Each row is a point. The points of each table are mixes of a few directions, plus a little noise. Count the directions of each table, and those that both share. Where both have some left over, give the other angles between the two spaces (their principal angles), to ten degrees, smallest first.

First, 4 rows:
[[-4.8  5.5 -2.8]
 [ 0.8 -4.4  2.4]
 [ 2.1  4.0 -2.2]
 [ 1.9 -5.1  2.7]]
Second, 7 rows:
[[-3.1  3.5 -1.8]
 [-3.8  4.8 -2.5]
 [ 3.9 -4.2  2.1]
 [ 3.5  4.2 -2.5]
 [-3.0 -7.7  4.3]
 [ 0.8  3.1 -1.7]
 [ 1.7 -3.9  2.0]]
Directions: first 2, second 2, shared 2

First (8 x 8):
[[  0.4  -0.6   0.8   0.1  -0.1  -0.2  -0.2  -0.5]
 [  2.2  -3.2   4.2   0.7  -0.1  -0.9  -1.5  -2.4]
 [  1.4  -2.1   2.7   0.4  -0.1  -0.6  -0.9  -1.5]
 [ -1.4   2.0  -2.7  -0.4   0.1   0.6   0.9   1.6]
 [  7.1 -10.1  13.4   2.1  -0.5  -2.9  -4.6  -7.7]
 [ -4.6   6.6  -8.7  -1.4   0.4   1.9   3.1   5.1]
 [ -2.1   3.0  -4.0  -0.6   0.2   0.8   1.4   2.3]
 [ -3.0   4.3  -5.6  -0.9   0.2   1.3   2.0   3.3]]
Second:
[[ 3.9  1.2  2.4  5.2  5.4  0.8 -2.9 -1.0]
 [-1.1 -2.2 -2.0 -4.5 -6.0 -2.0  0.0  2.7]
 [-1.4  1.6  0.6  1.5  2.9  1.6  1.8 -2.2]
 [-4.1  4.1  1.2  3.4  7.3  4.3  5.0 -5.6]
 [ 6.6 -2.9  0.7  0.7 -2.6 -3.4 -6.6  4.4]
 [-5.3 -1.2 -3.0 -6.3 -6.2 -0.7  3.9  0.9]
 [-1.1 -1.1 -1.2 -2.7 -3.4 -1.0  0.4  1.3]
 [ 6.6 -2.8  0.8  0.9 -2.4 -3.2 -6.5  4.2]
 [-4.4  3.3  0.5  1.8  5.0  3.6  4.8 -4.6]]
Directions: first 1, second 2, shared 0; angles 60

First:
[[-0.7  0.6 -2.4  1.9  1.0 -2.6  6.0 -3.8  1.1  1.0  3.0 -1.8]
 [-0.6  3.3 -4.8 -1.6  5.1 -1.3 -3.1 -4.5  1.6 -1.5  1.9  2.1]
 [-1.2 -3.4  4.9 -0.3 -5.1 -3.4 -1.8  4.6 -6.4 -1.0 -3.9 -1.3]
 [ 2.9  3.1 -0.3  6.6  1.4  1.2  2.3 -6.9  1.4 -2.8  4.9 -0.2]
 [-2.8  1.4  7.5  1.7 -0.7  2.1 -1.8  1.1  2.2  0.3  3.9  4.7]
 [-2.3 -4.1  2.1 -3.5 -1.9 -2.6  3.7  9.8 -5.9  1.3 -6.1 -9.9]
 [ 2.7  1.5 -4.1 -3.3  4.2  7.2 -2.6  2.2  5.1  1.3 -1.6 -0.5]
 [ 2.0 -2.4 -2.8 -1.6 -3.9 -0.5 -2.9 -2.5  0.8  1.5 -2.1  6.8]]
Second (8 x 12):
[[  2.9   0.0   3.1   2.2   0.2   1.9  -5.4   4.0   2.9   6.3   2.3  -5.5]
 [ -1.6   1.8   1.6   0.9  -3.8   2.6  -3.0   3.6   5.8  -0.5  -2.3  -3.7]
 [  2.8   0.3   2.9   1.9   4.0   3.4  -0.2   2.3  -0.5   2.7   3.2  -3.6]
 [  3.1  -1.6   0.8   0.8   0.6  -1.7  -4.5   1.0  -0.4   6.5   2.5  -1.9]
 [ -1.3   1.0  -0.7  -0.6   3.5   2.1   6.9  -2.2  -3.3  -6.1   0.0   2.6]
 [ -3.1  -0.8  -4.5  -2.9  -1.1  -4.3   4.7  -5.4  -3.7  -5.8  -2.7   7.2]
 [ -4.1   1.2  -3.0  -2.2   0.9   0.2   8.6  -4.3  -3.1 -10.1  -2.9   5.8]
 [  1.3  -1.7  -0.4   0.0  -4.1  -4.0  -7.3   1.1   2.3   6.7  -0.1  -1.1]]
Directions: first 6, second 3, shared 1; angles 60, 90

First, 11 rows:
[[  2.9  -3.1  -5.4   4.4  -3.4   4.6   0.5 -12.0   2.3  -0.4   7.1  -0.2
   -3.0  -5.9   3.4  -5.1 -13.6   4.5   2.3  17.6]
 [ -1.4   1.5   2.6  -2.1   1.6  -2.2  -0.3   5.7  -1.1   0.2  -3.4   0.1
    1.5   2.8  -1.6   2.4   6.6  -2.2  -1.1  -8.5]
 [  0.7  -0.8  -1.3   1.0  -0.8   1.1   0.1  -2.9   0.5  -0.1   1.7  -0.1
   -0.7  -1.4   0.8  -1.2  -3.3   1.1   0.5   4.2]
 [  0.7  -0.8  -1.3   1.0  -0.8   1.1   0.1  -2.9   0.5  -0.1   1.7  -0.1
   -0.7  -1.5   0.8  -1.3  -3.3   1.1   0.6   4.3]
 [ -1.7   1.8   3.2  -2.6   2.0  -2.7  -0.3   7.1  -1.4   0.2  -4.2   0.1
    1.8   3.5  -2.0   3.0   8.1  -2.7  -1.4 -10.5]
 [  1.4  -1.5  -2.7   2.1  -1.6   2.2   0.3  -5.9   1.1  -0.2   3.5  -0.1
   -1.5  -2.9   1.7  -2.5  -6.7   2.2   1.1   8.6]
 [ -0.8   0.9   1.5  -1.2   0.9  -1.3  -0.2   3.3  -0.6   0.1  -2.0   0.0
    0.8   1.6  -0.9   1.4   3.8  -1.2  -0.6  -4.8]
 [ -1.0   1.0   1.8  -1.4   1.1  -1.5  -0.2   4.0  -0.8   0.1  -2.4   0.1
    1.0   2.0  -1.1   1.7   4.5  -1.5  -0.7  -5.8]
 [  1.9  -2.1  -3.7   3.0  -2.3   3.1   0.4  -8.1   1.5  -0.3   4.8  -0.1
   -2.0  -4.0   2.3  -3.4  -9.2   3.0   1.6  11.9]
 [ -1.6   1.7   3.0  -2.4   1.9  -2.6  -0.3   6.7  -1.3   0.2  -4.0   0.1
    1.7   3.3  -1.9   2.8   7.6  -2.5  -1.3  -9.8]
 [ -1.2   1.3   2.2  -1.8   1.4  -1.9  -0.2   4.9  -0.9   0.1  -2.9   0.1
    1.2   2.4  -1.4   2.1   5.6  -1.8  -0.9  -7.2]]
Second (11 x 20):
[[ -0.3  -3.8   2.9  -4.0  -7.9   6.6   5.1  -6.7   3.4   5.4  -0.5  -0.9
    0.2   0.3   1.6  -0.7  -2.1  -0.8  -8.0   5.0]
 [ -2.2   3.1   0.6   1.0   7.2  -2.5  -2.9  10.1  -0.1  -2.8  -0.4   1.5
    3.7   0.5  -1.1   1.7   5.1  -1.1   1.8  -4.5]
 [  0.8  -1.1   2.9   0.0  -4.8   3.9   2.7  -4.1   3.6  -0.1  -1.1  -1.7
   -0.2  -0.3   0.5  -0.4  -0.4  -0.9  -6.4   4.1]
 [  2.1   1.4   2.6   2.9  -2.2  -0.4   0.3  -1.9   2.0  -4.6  -2.6  -2.5
   -1.8   0.1  -1.0   0.3   1.9  -1.0  -3.5  -0.1]
 [ -2.4  -1.4  -5.7  -3.7   4.8  -2.6  -2.0   3.0  -5.7   6.2   3.7   3.9
    1.0   0.2   0.8  -0.3  -3.0   2.0   9.4  -2.9]
 [ -1.2   3.6  -0.8   2.5   7.9  -4.6  -4.1   9.4  -1.6  -4.3  -0.2   1.3
    2.1   0.2  -1.4   1.4   4.3  -0.4   4.6  -5.2]
 [ -2.7  -6.6  -3.4 -11.6  -5.8   2.2   4.3  -6.3  -6.0  15.9   1.5   2.9
   -0.8   2.9   1.8  -0.3  -4.4   1.0   3.2  -4.1]
 [  6.3   1.9   2.0   7.6  -5.7  -1.6   0.1  -9.4   2.6  -9.7  -3.0  -5.3
   -6.7  -1.4  -1.2  -1.2  -1.4   0.3  -3.3   3.7]
 [  0.1   1.6  -0.6   2.7   3.2  -0.9  -1.8   2.6   0.6  -3.2   1.0   0.2
    0.8  -1.2  -0.2  -0.2   0.0   0.4   1.4   1.5]
 [  1.3   0.0  -0.7   2.4  -0.7   0.7  -0.2  -2.7   1.2  -2.0   1.1  -0.7
   -1.0  -1.6   0.5  -1.1  -2.6   0.9  -0.1   4.3]
 [ -1.7   1.4   0.1   0.1   4.1  -0.8  -1.5   5.9   0.0  -0.7   0.3   1.3
    2.6   0.2  -0.3   0.8   2.4  -0.5   1.1  -1.8]]
Directions: first 1, second 4, shared 1
